Rows are points. Examples show where two turns around zero, p and q, send a point. Write where each new point lands after one turn and then the other. Backwards means that the second turn is done in reverse. Each puzzle has new turns, and all numbers are rounded.

Turn p:
-2.9  -2.2 -> 2.3  -2.8
5.0  1.9 -> -2.0  4.9
6.1  -0.1 -> -0.1  6.1
-4.5  -0.3 -> 0.4  -4.5
-3.6  0.7 -> -0.6  -3.6
Turn q:
1.7  2.5 -> -1.2  2.8
1.5  2.6 -> -1.4  2.6
-2.9  -8.5 -> 5.7  -6.9
-1.8  2.8 -> -3.3  -0.1
1.6  0.7 -> 0.2  1.7
Where do these land?
q, then p backwards: 6.0  0.7 -> 5.4  -2.7
p, then q backwards: -2.9  -2.8 -> -0.9  -3.9
q, then p: -3.1  2.2 -> 1.6  -3.5

Turn p:
1.0  0.4  -4.1  -1.4 -> -3.1  1.0  -2.6  -1.6
-2.4  -1.7  2.9  -5.1 -> -3.3  -1.4  4.6  3.0
0.1  6.9  -0.7  -2.8 -> -1.6  5.1  -2.5  4.5
4.0  -0.7  -5.0  0.9 -> -1.6  1.8  -3.2  -5.1
1.6  -3.8  5.4  5.7 -> 7.1  -2.2  3.9  -2.9
-4.4  -1.1  1.6  2.6 -> 2.5  -4.4  -0.1  2.1
Turn q:
-3.7  1.6  6.2  -4.4 -> -6.0  -5.7  -1.7  1.6
-2.0  -1.7  -3.7  -3.7 -> 3.4  -1.4  -3.9  2.3
-2.7  -0.1  -3.0  0.7 -> 1.4  1.9  -1.2  3.1
3.1  3.7  -0.7  1.7 -> -1.3  3.6  -0.4  -3.5
5.2  -3.5  1.1  5.6 -> 2.6  1.6  7.1  -3.5
Where do these land?
q, then p backwards: 4.7  6.9  0.1  -1.7 -> 5.1  -0.9  -6.8  -0.2
p, then q backwards: -1.4  -1.3  0.2  5.0 -> 1.7  -3.2  -1.6  -3.6
p, then q: -3.4  -1.7  -0.2  -0.5 -> 1.8  -1.1  2.5  2.0
p, then q: 0.9  -2.8  3.7  -2.5 -> -3.6  -3.2  2.3  -0.2
q, then p: 5.2  2.3  -5.3  -2.9 -> -6.1  5.1  -2.1  -1.4
q, then p backwards: -6.0  -3.4  1.5  2.5 -> -4.7  1.6  4.5  -3.2

Turn p:
3.0  -2.1  -3.2  2.5  2.5  -0.1 -> -1.4  0.3  -0.5  4.8  0.0  -3.2
-3.4  2.5  -2.5  4.0  -2.8  -3.0 -> -1.4  4.9  0.2  1.9  -1.2  5.1
2.9  2.4  -3.9  2.4  -2.2  2.7 -> 0.9  2.3  -1.7  3.7  4.9  0.6
1.2  2.1  -2.9  0.5  2.4  2.5 -> 1.6  2.1  1.5  2.0  2.6  -2.5
2.8  -2.0  -3.1  2.3  -2.1  0.9 -> -1.9  -0.7  -2.0  4.2  2.4  0.3
-5.1  -4.8  4.0  3.3  -0.5  2.8 -> 1.7  -5.6  3.6  1.9  -3.6  4.5
-0.5  1.5  9.2  -4.1  1.4  -1.9 -> 3.9  -2.6  -1.8  -7.9  -4.6  -0.9
-0.8  0.4  2.5  -11.0  1.3  -3.9 -> -3.4  -0.7  0.5  -10.8  -0.5  -3.9
Turn q:
-2.3  1.1  1.2  -6.7  0.9  -3.6 -> 0.8  -5.3  -0.3  -3.1  -1.8  5.0
-0.5  -2.9  -0.4  -2.6  4.4  1.1 -> 2.7  -4.7  1.7  0.2  1.1  -1.8
-3.4  -3.0  0.4  1.5  -0.5  0.3 -> -0.2  -0.8  0.6  1.5  -3.7  -2.5
2.2  -2.0  -3.1  2.3  -3.6  -3.0 -> 3.5  5.0  -0.6  1.6  -2.0  1.2
2.4  -2.7  -1.2  1.2  -6.4  2.3 -> 1.1  3.6  -5.1  4.5  -0.8  -0.6
2.5  -2.5  1.0  0.8  1.9  2.2 -> 0.8  -0.8  1.1  3.1  2.7  -1.8
-1.1  14.9  -2.2  1.9  3.6  2.2 -> -7.1  3.4  0.0  -12.3  6.0  -0.7
0.2  -2.9  4.3  1.6  -0.2  -1.5 -> -1.5  -0.5  2.6  4.3  -1.5  1.1
Where do these land?
p, then q: 9.2  1.0  -0.4  0.1  4.3  4.4 -> 6.1  4.6  7.4  -1.0  0.5  2.9
p, then q: 0.4  0.6  -4.6  3.4  -3.7  1.6 -> -2.5  1.2  2.6  -1.8  2.1  -5.2
p, then q: -5.9  0.1  3.7  -3.6  1.6  0.9 -> -1.3  -4.6  -3.1  4.0  0.8  3.8
q, then p: -0.2  -1.1  2.8  -4.5  -1.4  0.0 -> -1.3  -3.0  1.9  3.8  1.6  0.7
p, then q: -1.3  -3.8  -2.8  5.7  -1.5  -1.5 -> -3.7  3.4  -0.3  1.2  -2.5  -5.3
p, then q: -1.7  -1.2  -4.2  0.1  -1.7  -3.6 -> -3.8  -1.0  -0.7  -2.9  -2.7  -2.5
q, then p: -5.5  1.1  6.1  -2.6  -3.2  -3.8 -> -0.8  -4.7  3.4  0.2  3.5  7.3
q, then p backwards: 4.9  3.3  -0.6  1.3  5.4  2.0 -> 0.0  2.4  -4.3  -4.6  -1.1  4.8

Turn p:
0.6  -3.1  4.4  -0.5  -0.3  -2.9  6.2  -1.0  -2.4 -> 1.3  -0.8  -3.0  -2.5  3.9  0.4  -4.2  1.5  -5.5
4.6  0.8  -3.1  -0.2  -0.8  0.9  0.1  -6.9  -1.9 -> 3.0  0.4  -1.9  -5.1  -0.3  5.6  2.4  -0.8  2.8
-0.1  -0.9  0.2  3.7  -0.4  -2.8  -2.4  -3.8  -3.3 -> 3.2  3.1  -1.4  -3.0  -2.7  -0.1  2.7  -0.2  -2.8
0.2  -0.5  6.4  1.1  -0.8  3.2  0.4  -3.8  -2.7 -> 2.2  0.1  -7.1  2.0  1.2  1.8  1.1  -1.4  -2.8
2.1  -2.3  -0.6  -1.8  2.5  -1.1  -1.8  5.9  6.8 -> -1.6  -4.8  4.8  0.9  2.9  -6.2  0.6  -0.1  2.8
0.6  3.9  -0.9  -2.4  -0.8  2.9  -4.3  -2.2  -6.5 -> 4.7  3.4  -0.5  3.1  -3.2  5.1  0.1  -3.4  2.3
-4.9  -2.8  -3.3  -0.7  3.8  -0.1  0.9  3.9  2.1 -> -3.3  -0.2  5.9  2.8  1.3  -1.3  0.9  4.3  -1.5
0.7  2.4  2.6  1.4  3.4  -0.7  4.6  2.2  5.7 -> -3.2  -7.0  -1.5  -0.1  -0.6  -2.7  -2.2  3.5  -0.1
-5.1  -0.5  -0.5  -1.9  0.9  -5.9  1.2  5.8  4.3 -> -5.0  -1.9  6.5  0.6  -0.5  -4.8  -3.3  0.3  -3.8
3.4  3.8  -8.8  2.7  -4.9  6.2  -7.9  4.1  -4.0 -> 2.1  8.9  1.9  2.4  -4.0  -0.3  1.9  -1.4  12.4
-2.0  -0.8  3.5  -1.3  -2.7  0.4  3.1  -4.2  2.1 -> -3.6  -1.3  -3.8  -1.3  2.1  2.4  0.1  -2.1  -3.5
Turn q:
-0.6  -5.1  -2.1  -4.3  -3.6  0.2  0.2  1.4  0.4 -> 2.6  -1.5  -4.8  1.8  0.8  -0.7  3.3  -2.7  -3.1
-3.5  1.1  7.6  2.6  -1.2  2.7  3.8  -3.1  2.8 -> 1.0  2.5  0.2  -3.7  -4.4  -2.4  -8.2  -0.7  -2.2
0.6  -0.4  -5.1  7.3  -2.5  5.5  0.3  2.4  -1.2 -> -9.9  -2.7  -2.7  2.2  0.0  -0.8  -1.2  -2.0  0.9
3.0  -3.4  -3.3  -1.7  -1.6  -0.5  -0.7  -4.5  2.2 -> 1.0  0.6  0.5  -0.3  2.1  -3.0  3.8  -5.8  0.2
-0.8  0.7  -3.4  -2.2  0.7  0.6  -4.0  -1.0  -2.6 -> 0.1  0.4  1.9  4.7  1.0  2.7  2.4  -1.3  0.5
0.9  1.9  8.8  1.7  4.4  -1.7  -2.0  1.3  -1.6 -> 1.4  3.1  2.0  -5.6  -3.7  5.4  -2.1  4.3  1.7
-3.9  2.4  3.5  3.5  4.1  -5.1  -0.2  1.9  -2.8 -> 0.5  -1.8  3.5  -3.0  1.6  5.4  -4.1  5.1  -0.4
-1.0  -1.7  -3.1  9.0  -4.7  3.5  1.7  3.1  4.4 -> -7.4  -5.1  -5.5  -1.2  0.5  -3.0  -4.9  -3.4  2.2
3.9  2.3  -3.8  -8.7  -2.8  -4.3  -2.8  -0.7  -1.6 -> 6.0  -2.3  2.8  4.4  -0.5  -1.5  8.7  0.3  1.1
3.4  -1.1  -4.0  -5.1  -0.1  -0.3  3.0  -1.7  -2.1 -> 0.7  1.3  0.9  2.1  1.8  -3.8  6.1  0.4  -2.9
-1.9  3.4  5.0  -2.0  7.2  -0.6  0.6  0.9  2.2 -> 3.8  5.4  1.2  -1.5  0.8  1.5  -3.8  5.6  2.3
Where do these land?
p, then q backwards: -2.2  -0.1  -2.2  7.1  -4.0  0.6  -6.4  -4.9  -2.1 -> 8.1  -3.6  3.9  -4.7  0.7  5.1  -1.2  -0.8  -0.9
p, then q backwards: 4.2  3.0  -3.1  -3.4  4.6  3.9  2.8  2.4  1.1 -> -2.2  5.9  -1.5  2.1  0.7  -4.2  -4.3  3.8  1.5
p, then q: 3.3  4.1  0.4  -5.6  1.8  2.4  4.2  1.5  -3.2 -> -3.0  3.4  -3.7  -0.1  -0.9  3.1  0.8  -5.1  5.2
p, then q: 6.9  -2.9  1.1  -1.6  1.8  1.4  1.2  2.9  -1.2 -> 0.3  3.2  -1.3  -3.7  3.6  0.7  3.6  0.6  4.9
q, then p backwards: -4.2  3.7  1.4  1.3  1.8  -6.5  2.7  -6.0  2.4 -> 3.7  -2.8  -2.2  -4.9  2.2  -6.5  1.5  5.0  -2.0
q, then p: -2.6  0.4  -1.3  5.6  -6.7  -4.1  -2.7  0.0  1.1 -> 0.4  1.6  0.2  -1.1  6.6  -0.1  7.0  -2.0  -3.2
q, then p: -1.1  -3.7  -4.5  -0.1  -0.4  0.1  -1.9  2.0  -2.2 -> -0.2  1.2  -0.4  0.5  0.6  2.6  2.3  5.8  -0.7
p, then q backwards: -3.7  -1.8  -0.9  5.0  -3.9  0.0  2.0  -5.2  1.6 -> 4.6  -5.2  1.8  1.7  2.2  3.3  2.5  2.4  -3.2
q, then p: -0.5  1.0  4.9  -8.1  1.8  1.3  1.6  2.3  3.8 -> 2.2  -0.6  1.0  -3.8  -2.6  -2.6  -4.5  -0.8  7.9
p, then q backwards: 1.9  -3.8  1.1  -1.4  1.6  3.0  -0.6  5.1  -5.2 -> -4.2  2.4  -2.7  -5.4  4.0  -0.7  0.3  -0.9  3.1
q, then p: -3.4  6.0  3.7  0.8  4.5  -1.0  3.6  -0.3  4.9 -> 2.8  -3.2  3.2  2.5  -2.7  -6.6  0.2  -5.3  2.6
q, then p: 1.3  -5.8  -0.7  0.3  -2.8  -1.0  -6.5  0.2  -0.9 -> -2.1  0.0  -2.7  -1.9  3.7  6.6  3.0  2.2  1.3
